Each row is a point. To make a cloud, some directions were put in groups of two or more. Within a group, all points are equally far from the middle, so they leave a hole (a ring in 2 directions, a hollow ball in 3). The other directions are filled evenly. Then the cloud was stretched, turned, moved and blurred a little. Count the holes, and give their numbers of directions, smallest first.

Cloud (21 x 3)
[[-0.29 -0.33 -0.55]
 [ 0.12  0.03 -0.46]
 [-0.40 -0.15 -0.31]
 [-0.01 -0.03  0.20]
 [ 0.17 -0.43 -0.45]
 [-0.26  0.78  0.04]
 [-0.42  0.09 -0.35]
 [ 0.34  0.56 -0.04]
 [ 0.17  0.03 -0.21]
 [ 0.34 -0.09  0.20]
 [-0.46 -0.67 -0.41]
 [-0.34 -0.13  0.45]
 [-0.53  0.14  0.08]
 [-0.03 -0.36  0.21]
 [ 0.42 -0.45  0.01]
 [-0.16 -0.42  0.11]
 [ 0.36  0.23  0.02]
 [-0.18  0.44  0.11]
 [ 0.22 -0.53 -0.35]
 [-0.48  0.31 -0.16]
 [ 0.27 -0.25 -0.74]]
Holes: 0

Cloud (19 x 3)
[[-0.29 -0.55 -0.32]
 [-0.48 -0.18 -0.37]
 [-0.28 -0.57 -0.22]
 [ 0.09  0.15  0.57]
 [ 0.21  0.41 -0.45]
 [-0.45 -0.33 -0.10]
 [-0.42  0.01 -0.13]
 [-0.29 -0.40 -0.58]
 [-0.42 -0.30 -0.01]
 [ 0.14 -0.27 -0.38]
 [-0.23 -0.09  0.35]
 [ 0.50  0.16  0.06]
 [ 0.16  0.49 -0.40]
 [ 0.34  0.08 -0.34]
 [-0.09 -0.26 -0.64]
 [-0.21  0.36 -0.12]
 [ 0.34  0.15 -0.35]
 [ 0.32  0.43  0.47]
 [-0.35 -0.37  0.12]]
Holes: 1 (3)

Cloud (30 x 4)
[[-0.25 -0.28  0.68  0.21]
 [-0.21 -0.30  0.18 -0.38]
 [-0.22  0.01 -0.18 -0.17]
 [-0.23 -0.17 -0.43  0.33]
 [ 0.09 -0.21 -0.01  0.57]
 [ 0.27 -0.36 -0.58  0.00]
 [-0.45 -0.42  0.34 -0.04]
 [ 0.17 -0.13 -0.31 -0.35]
 [-0.38 -0.66  0.20  0.16]
 [ 0.16 -0.83  0.21 -0.03]
 [-0.41 -0.30  0.15 -0.19]
 [-0.17 -0.77 -0.16  0.06]
 [ 0.01 -0.03  0.67  0.10]
 [-0.18  0.13 -0.12  0.33]
 [ 0.16 -0.07  0.66 -0.02]
 [ 0.10 -0.84  0.18  0.01]
 [-0.05 -0.32  0.67 -0.22]
 [-0.23 -0.32  0.64 -0.14]
 [-0.24 -0.76 -0.07  0.10]
 [ 0.11 -0.36  0.22  0.54]
 [-0.01  0.18  0.32  0.26]
 [ 0.18 -0.26  0.68 -0.17]
 [-0.01 -0.31 -0.05 -0.46]
 [ 0.11 -0.82 -0.01 -0.16]
 [-0.30 -0.64 -0.25  0.11]
 [ 0.22 -0.45 -0.43 -0.30]
 [ 0.00 -0.22 -0.44  0.42]
 [-0.16  0.18 -0.11  0.21]
 [-0.09  0.06  0.43  0.37]
 [-0.05 -0.37  0.13 -0.47]]
Holes: 2 (2, 2)

Cloud (27 x 4)
[[ 0.13  0.09 -0.22  0.61]
 [ 0.43  0.23  0.28 -0.15]
 [-0.03  0.12 -0.58  0.33]
 [-0.03  0.59  0.45 -0.09]
 [-0.12  0.16 -0.11  0.62]
 [-0.19 -0.21  0.60 -0.24]
 [-0.15  0.53 -0.64  0.07]
 [ 0.31 -0.43  0.10 -0.31]
 [ 0.50  0.06 -0.11  0.23]
 [ 0.32  0.26 -0.35 -0.42]
 [-0.06  0.67 -0.56 -0.07]
 [ 0.10 -0.12  0.49  0.49]
 [ 0.33 -0.13  0.26 -0.49]
 [-0.03 -0.41  0.53 -0.22]
 [ 0.35 -0.32  0.03 -0.39]
 [ 0.36 -0.12  0.45  0.31]
 [ 0.01 -0.16  0.54 -0.48]
 [ 0.23 -0.47  0.31  0.17]
 [ 0.09  0.35 -0.74 -0.02]
 [ 0.03  0.13 -0.11  0.65]
 [-0.16  0.00 -0.08  0.54]
 [-0.39  0.25  0.03 -0.38]
 [ 0.08 -0.06 -0.61 -0.18]
 [ 0.09  0.52 -0.30 -0.46]
 [-0.30  0.00 -0.22 -0.35]
 [ 0.28 -0.08  0.26  0.51]
 [ 0.04 -0.48  0.11 -0.29]]
Holes: 1 (4)
